Every row gives one point. Any point is a mix of the corners, with weights that add up to 1. It lies inside the corners' shape when no weight is negative. Say inside or outside, and name the corners with a negative weight.

Corners:
(1): [-0.01 +0.91 +0.30]
(2): [-0.06 +0.04 -0.33]
(3): [-0.64 -0.29 -0.20]
(4): [+0.85 -0.20 +0.09]
Points:
[+0.28 +0.13 +0.15] => outside (2)
[+0.66 -0.12 +0.07] => inside
[-0.03 +0.71 +0.22] => inside
[-0.35 +0.40 -0.07] => outside (4)
[+0.12 +0.80 +0.26] => outside (3)
[+0.01 +0.69 +0.19] => inside
[+0.38 +0.13 +0.04] => inside

Corners:
(1): [-0.62 +0.42 +0.44 -0.72 +0.08 +0.49 -0.65 -0.35]
(2): [-0.31 -0.30 -0.61 -0.73 -0.44 -0.65 +0.24 +0.68]
(3): [-0.77 -0.30 -0.14 +0.72 -0.71 -0.67 +0.30 -0.49]
(4): [+0.31 -0.73 -0.22 -0.47 -0.48 +0.45 +0.16 -0.28]
(5): [+0.53 -0.19 +0.15 -0.17 -0.08 -0.19 +0.25 -0.01]
(6): [-0.56 +0.46 -0.31 -0.39 +0.61 +0.40 -0.62 +0.14]
(7): [+0.58 +0.24 -0.45 +0.31 +0.13 -0.66 -0.77 -0.30]
(8): [+0.58 -0.50 -0.04 -0.03 +0.71 -0.37 -0.47 -0.22]
(9): [+0.51 -0.19 +0.01 +0.37 +0.23 +0.47 -0.87 -0.18]
Points:
[+0.01 -0.16 -0.05 +0.04 +0.01 +0.00 -0.32 -0.36] => outside (2)
[+0.30 -0.26 -0.07 -0.07 +0.17 -0.18 -0.23 -0.08] => inside
[-0.34 -0.07 -0.04 -0.32 -0.18 +0.27 -0.13 -0.08] => outside (7, 8)
[-0.18 -0.01 -0.01 -0.31 +0.13 +0.00 -0.29 +0.10] => outside (4, 7)
[+0.27 +0.45 +0.31 -0.24 +0.86 +0.50 -1.03 -0.25] => outside (2, 3, 4)
[-0.31 -0.34 +0.16 -0.41 -0.30 +0.25 -0.18 -0.31] => outside (5, 6, 7)
[-0.06 -0.17 -0.20 -0.54 +0.02 +0.07 -0.23 +0.27] => outside (3, 7)

Corners:
(1): [+0.06 -0.81 +0.66 -0.72 +0.09 +0.31 -0.34 +0.68 +0.38 -0.28 +0.18 +0.11]
(2): [-0.53 +0.45 +0.84 -0.24 +0.13 +0.28 +1.01 +0.23 +0.04 -0.15 -0.40 +0.01]
(3): [-0.19 +0.78 +0.33 +0.02 +0.17 +0.70 +0.06 +0.09 +0.01 -0.44 +0.11 -0.04]
(4): [+0.45 -0.17 +0.28 -0.55 +0.39 -0.12 -0.56 +0.47 +0.55 -0.18 +0.68 +0.96]
(5): [+0.11 -0.52 -0.20 -0.17 +0.04 -0.48 -0.30 -0.19 +0.23 +0.79 -0.43 +0.96]
(6): [+0.27 +0.10 -0.83 -0.19 +0.41 -0.22 +0.44 -0.72 +1.03 +0.18 -1.01 +0.13]
(7): [-0.21 -0.36 -0.09 +0.01 +0.05 -0.67 -0.14 -0.54 +0.87 +0.04 -0.96 +0.82]
(8): [+0.19 +0.02 +0.14 +0.08 -0.51 +0.70 +0.50 +0.83 +0.03 -0.29 +0.98 -0.11]
(9): [+0.05 -0.65 -0.21 +0.12 +0.56 -0.37 -0.05 -0.64 +0.45 +0.07 -0.33 +0.99]
(10): [+0.54 +0.42 +0.43 -0.23 -0.20 +0.16 +0.39 +0.17 -0.44 -0.20 -0.07 -0.20]
(11): [-0.23 +0.31 +1.00 +0.18 +0.16 +0.43 +0.76 -0.01 +0.48 +0.12 +0.09 -0.45]
(12): [+0.59 +0.14 +0.74 +0.33 +0.26 +0.98 +0.21 +0.70 +0.13 -0.51 -0.04 +0.00]
(13): [+0.34 -0.42 +0.85 -0.73 -0.20 +0.42 -0.20 -0.05 +0.22 +0.04 +0.00 +0.77]
Points:
[-0.08 +0.17 +0.53 -0.13 +0.12 +0.13 +0.29 +0.19 +0.14 -0.36 +0.25 +0.16] => outside (5, 6, 12, 13)
[+0.05 -0.15 +0.37 -0.24 +0.20 -0.01 +0.09 -0.22 +0.46 +0.06 -0.39 +0.47] => outside (8)
[+0.24 -0.36 +0.19 -0.40 +0.06 -0.11 -0.18 +0.05 +0.48 +0.04 +0.12 +0.60] => outside (2, 3, 12)
[+0.08 +0.35 +0.02 -0.20 -0.04 -0.02 +0.39 -0.23 +0.32 +0.04 -0.34 +0.14] => outside (1, 9, 12)
[+0.22 +0.17 +0.19 -0.19 -0.06 +0.28 +0.78 +0.02 +0.33 +0.15 -0.43 -0.35] => outside (3, 4, 7, 9)
[+0.01 -0.19 +0.51 -0.32 +0.13 +0.21 +0.09 +0.28 +0.32 -0.10 +0.02 +0.21] => inside
[+0.24 -0.45 +0.10 -0.30 +0.04 -0.12 -0.09 +0.01 +0.40 +0.01 -0.33 +0.62] => outside (3, 11)
[+0.20 -0.22 +0.30 -0.23 +0.12 +0.06 +0.04 -0.07 +0.23 -0.03 -0.11 +0.48] => inside
[+0.31 -0.02 +0.24 -0.39 +0.13 +0.02 -0.15 +0.18 +0.21 -0.11 -0.25 +0.48] => outside (8, 9, 11)
